Rows are points. The points of each table are mixes of a few directions, plus a little noise. How many directions does each table use, and how many do they share? Where both have some left over, give the other angles between the two spaces (their principal angles), to ten degrees, smallest first.
(in the rows, 128 means zero)

First (5 x 2):
[[151 108]
 [ 98 154]
 [ 73 179]
 [154 103]
 [162  94]]
Second:
[[131 100]
 [128 128]
 [131 101]
 [132  90]
 [118 221]]
Directions: first 1, second 1, shared 0; angles 40

First:
[[123 156 185 154]
 [126 143 158 142]
 [136  84  34  89]
 [130 106  86 110]
 [133 101  71 103]
 [125 150 176 149]
 [123 154 183 152]]
Second (6 x 4):
[[122 160 197 159]
 [124 150 174 148]
 [134  96  60  99]
 [123 154 182 151]
 [131 109  89 112]
 [133  99  66 101]]
Directions: first 1, second 1, shared 1

First, 9 rows:
[[ 96 169  86 212  98 105 137  56]
 [144 106 150  85 144 141 123 165]
 [114 145 110 162 117 117 131  99]
 [166  80 176  29 164 155 117 211]
 [153  97 161  65 151 146 120 181]
 [109 152 105 177 111 114 135  86]
 [132 121 134 113 134 130 127 140]
 [ 99 166  89 204 102 107 136  63]
 [137 116 140 104 137 134 126 149]]
Second:
[[133 147 129 112 120 151 141  99]
 [191  98  86 169 107 122 142 124]
 [ 28 117 197  91 172 101  84 184]
 [103 168 178  38 113 204 157  44]
 [109 157 122 140 142 110 116 147]
 [ 70 152 140 141 163  85  94 184]
 [139 131 100 165 133 100 120 155]
 [155  92 134 112 109 152 144 102]
 [173 112  93 159 113 123 139 124]
 [177 105  99 152 109 131 143 117]]
Directions: first 1, second 3, shared 0; angles 50

First, 10 rows:
[[122 110 125 113 115 176 138 147 107 139 123]
 [129 106 126 152 149  95   7 119 148 123 116]
 [146 114 148 131 123 101 185 135  98 141  94]
 [150 144 147 145 144  72 155 119 123 130 117]
 [109 137 110 115 117 161 126 126 145 118 151]
 [140 153 137 136 133  82 172 112 136 122 131]
 [122 127 122 124 138 170  79 141 127 132 146]
 [117 113 121 117 107 145 155 131 123 127 116]
 [113 139 113 121 120 143 128 120 147 117 148]
 [131 138 130 127 133 135 133 131 124 131 138]]
Second, 9 rows:
[[132 119  82  88 155 134 152 128 134 108 111]
 [128 132 123 132 127 136 104 120 128 105 137]
 [119 129 151 113 116 121 144 123 110 129 105]
 [ 86 115 102 118 151 155 126 107 101 101 144]
 [125 114  94 123 159 133 158 141 142 157 137]
 [114 136 192 127  93 112 140 121  97 139  99]
 [124 143 192 146  86 114 112 120 107 129 116]
 [158 129 102 163 140 127 105 146 169 148 165]
 [168 135 111 144 126 118 111 144 166 135 140]]
Directions: first 4, second 4, shared 0; angles 30, 60, 70, 80

First, 11 rows:
[[ 34 116 182 222  74 172 189  92 131 126 131 120 106 170]
 [139 128 122 118 134 123 121 132 128 128 128 129 130 123]
 [228 142  69  26 187  81  62 165 125 131 125 138 151  83]
 [ 45 118 176 210  80 166 182  96 130 126 131 121 109 165]
 [ 97 124 145 159 110 142 148 117 129 126 129 125 121 143]
 [179 134  98  76 158 104  94 148 126 129 126 133 140 105]
 [167 133 104  87 151 109 102 144 127 129 127 131 138 110]
 [224 140  73  30 184  83  64 164 126 131 125 137 151  85]
 [144 130 119 112 136 121 118 133 128 129 128 129 131 121]
 [ 44 117 177 212  80 168 183  96 130 125 130 121 108 165]
 [103 125 143 152 114 139 144 118 129 127 129 127 121 140]]
Second, 8 rows:
[[169 101 128 113 177 124 107 183 129 168 115 181 109 143]
 [ 87 154 128 143  79 133 149  74 127  89 140  76 146 113]
 [ 83 157 128 145  75 133 151  70 126  85 142  71 148 111]
 [151 113 127 120 154 126 117 158 128 150 120 157 117 136]
 [197  83 128 103 208 121  93 219 130 193 108 217  97 155]
 [ 93 151 128 141  87 133 145  83 127  95 139  85 143 114]
 [170 100 129 113 177 124 107 183 130 167 115 182 110 144]
 [ 72 164 130 148  63 134 156  55 125  76 145  57 153 107]]
Directions: first 1, second 1, shared 0; angles 60

First (10 x 20):
[[168 110 129 136 133 143  97 100 137 104 143 131  86  96 108  92 156 149
  118 115]
 [ 45 165 126 111 118  96 194 186 110 177  96 121 216 194 171 202  71  84
  151 155]
 [ 88 146 127 120 123 113 159 155 119 151 113 124 170 159 148 163 101 108
  138 141]
 [151 118 128 133 131 137 110 112 133 114 137 130 103 109 115 107 144 140
  122 120]
 [119 132 128 126 127 125 135 134 127 133 125 127 137 135 133 136 122 124
  130 131]
 [170 109 128 137 133 144  95  99 137 103 144 131  84  95 106  90 157 150
  116 115]
 [ 83 148 127 119 123 111 163 159 118 154 111 124 176 164 151 168  97 104
  140 143]
 [200  96 129 143 137 155  71  78 144  85 156 135  51  71  90  64 178 166
  108 104]
 [213  90 130 145 139 161  61  70 147  77 161 136  38  61  84  52 186 173
  105 100]
 [ 40 167 126 110 117  95 197 188 108 180  94 120 221 197 174 205  68  81
  151 157]]
Second (9 x 20):
[[ 20 176 127 106 114  88 214 202 104 192  85 120 243 213 184 225  53  71
  157 165]
 [138 125 128 129 129 131 121 121 131 123 131 128 118 120 124 120 135 134
  125 124]
 [198  96 129 143 136 155  73  80 144  88 156 135  54  72  92  65 178 166
  109 103]
 [ 61 159 125 113 120 102 180 174 113 169 104 122 202 180 162 189  82  93
  146 150]
 [156 114 128 134 131 138 107 107 134 111 138 131  97 104 112 103 147 144
  119 118]
 [218  88 131 147 140 163  58  66 149  75 162 136  33  56  83  49 189 175
  104  97]
 [134 124 129 130 127 130 124 122 130 124 131 129 119 121 125 120 133 133
  124 126]
 [ 99 143 127 123 124 117 151 148 122 146 117 125 161 153 144 155 108 113
  137 137]
 [128 128 129 127 129 126 129 128 130 128 128 128 127 129 128 128 126 128
  129 128]]
Directions: first 1, second 1, shared 1

First:
[[140 108 114 130 118 131 139 133 139 144 105 140 129 127 126 115 128 141
  135 117 132 143 146 112]
 [127 130 131 127 119 102 130 121 101 121 176 110 113 139 121 102 132 157
  107 103 109 114 115 173]
 [119 125 127 151 121 115 133 126 151 127 125 120 127 127 131 155 126  85
  149 136 145 131 145  90]
 [116 153 137 151 134 101 128 125 135 113 169  92 118 133 124 149 132  85
  120 134 144 115 122 138]
 [121 100 133 101 113 144 119 112  99 129 108 168 131 126 143 115 118 171
  147 120  89 124 122 115]
 [113 127 133 152 112  93 132 116 129 119 164 107 115 136 129 141 128 100
  137 120 128 118 134 119]
 [124 141 128 151 128 101 134 129 139 122 159  97 118 134 121 137 133  99
  120 125 144 123 131 135]
 [109 117 143 110 122 145 113 111 108 119 111 158 135 123 147 145 117 133
  153 141 101 118 117 103]
 [153 109 108 115 130 155 137 144 141 151  78 154 139 122 122 103 129 161
  127 121 135 152 146 119]
 [156 145 112 123 156 158 133 157 155 143  92 126 142 120 114 118 137 131
  104 140 160 149 133 143]
 [130 154 141  98 156 163 109 133 110 119 120 136 140 120 131 128 128 146
  108 150 121 120  97 162]]
Second:
[[129 127 127 131 129 125 127 124 124 128 118 119 138 136 125 137 123 120
  129 136 127 132 140 129]
 [127 129 128 128 128 126 127 126 126 128 125 125 131 131 127 131 127 125
  128 130 127 128 131 129]
 [133 102 114 139 112 130 143 139 163 139 115 153 114 111 136 119 135 127
  152 107 143 141 141  78]
 [125 142 135 114 136 138 123 139 123 117 167 140 106 109 136 106 140 151
  114 111 122 110  86 148]
 [125 137 136 122 135 131 124 129 119 121 142 126 125 126 130 122 130 137
  119 129 125 121 114 145]
 [142  66  89 165  87 123 165 145 205 165  74 174 111 106 138 122 134 109
  189  94 163 165 181   7]
 [125 147 140 119 140 128 116 120 103 116 139 112 137 140 124 134 125 128
  110 142 116 117 117 166]
 [124 149 139 120 141 127 116 118  99 120 134 104 144 146 121 140 119 125
  110 149 116 118 122 169]
 [127 140 136 121 136 131 121 124 115 121 141 121 130 130 128 126 128 134
  117 131 122 119 115 151]
 [127 138 133 123 135 129 122 123 114 122 134 118 134 133 125 132 125 129
  116 136 120 124 122 149]
 [128 131 131 132 131 124 126 121 118 128 115 114 142 142 122 140 121 118
  125 141 124 130 139 138]]
Directions: first 4, second 2, shared 1; angles 70

First:
[[144 127 134 141 101 117 133 133 111 145 125 130 138 126 133 134 122 132
  139 141 107 136 125 133 131 121 129 122 125 131 129 123]
 [131  90 112 106 153 138 111  82 152 110 167 131 107 137 139 118 148  85
  131 147 151 106 115 155 107 121  79 160 128 159 160  71]
 [174 120  98 136 154 128  86 130 119 134 122 133  98 121 164 137 106 124
  145 131 140 174  74 175 137 110 115 107 102  98 123 157]
 [148  87 123 116 108 123 125  82 133 133 170 135 122 138 139 126 144  84
  144 166 118 108 119 154 105 112  80 160 131 171 169  49]
 [ 68 157 146 190 144 134 126 218 109 113  96 129 176 116 116 128 113 188
  113  76 162 147 162 112 151 172 182  91  89  98  79 249]
 [115 155 140 143 116 124 141 161 117 134 104 124 145 123 117 132 120 158
  122 110 119 137 144 105 141 139 162 109 128 109 106 169]
 [157 133 115  83 145 131 126  87 145 129 125 122  86 131 132 127 129 106
  126 137 123 126 104 125 125 106 116 137 154 119 138  91]
 [ 88 158 159 110 101 125 176 131 136 126 114 119 149 131  88 121 142 146
  105 117 107  90 178  64 129 142 161 139 164 138 121 115]]
Second:
[[141 149 141 153 114 119 146  99 166  92 121  92 106  92 103 129 115 125
  124 130  92 119 121  93 147 170 156 137  87 127 113 109]
 [117 134 134  63 118 141 139 123 123 147 141 152  99 162 123 129 159 127
  112 137 127 117 112 140 110 114 128  98 153 127  96  98]
 [129 131 139  76 113 151 130 124 138 158 139 145  89 144 112 130 159 123
  112 113 139 124 122 121 107 112 151  98 163 125 119  98]
 [ 90 142 133 108 138 160 139 136  94  90 134 163 154 128 135 112 153 112
  130 135 122 120 125 167 123  90 117 118 141 147 100  88]
 [133  75 113 132 137 103  99 142 123 141 151 139 134 156 155 162 103 128
  127 134 135 122 114 173 141 126  64 146 143 125 106 150]
 [140 174 112 228 149 101 129 153 150 102  81  94 176  29 110  69  97 162
  168 107 131 174 133  96 134 145 187 152  65 122 241 209]
 [128 133  94 143 152  82 129 151  91 162 104 125 173 157 156 109 107 166
  149 162 147 149 134 134 123 136 103 138 100 113 176 215]
 [142 132 135 104 114 130 138 109 126 162 123 112 106 162 125 140 137 127
  116 134 135 121 149  88 119 142 142 118 134 119 124 122]
 [131 117 149 151 116 146 118 117 174  78 148 123 101  73 104 142 123 103
  120  98 102 116 107 138 146 133 139 136 130 140  97  77]
 [128  93 131 121 129 145 114 126  93 148 138 134 143 178 156 159 127 106
  122 129 150 117 163 130 129 112  93 138 161 133 109 114]]
Directions: first 4, second 6, shared 0; angles 40, 60, 60, 80
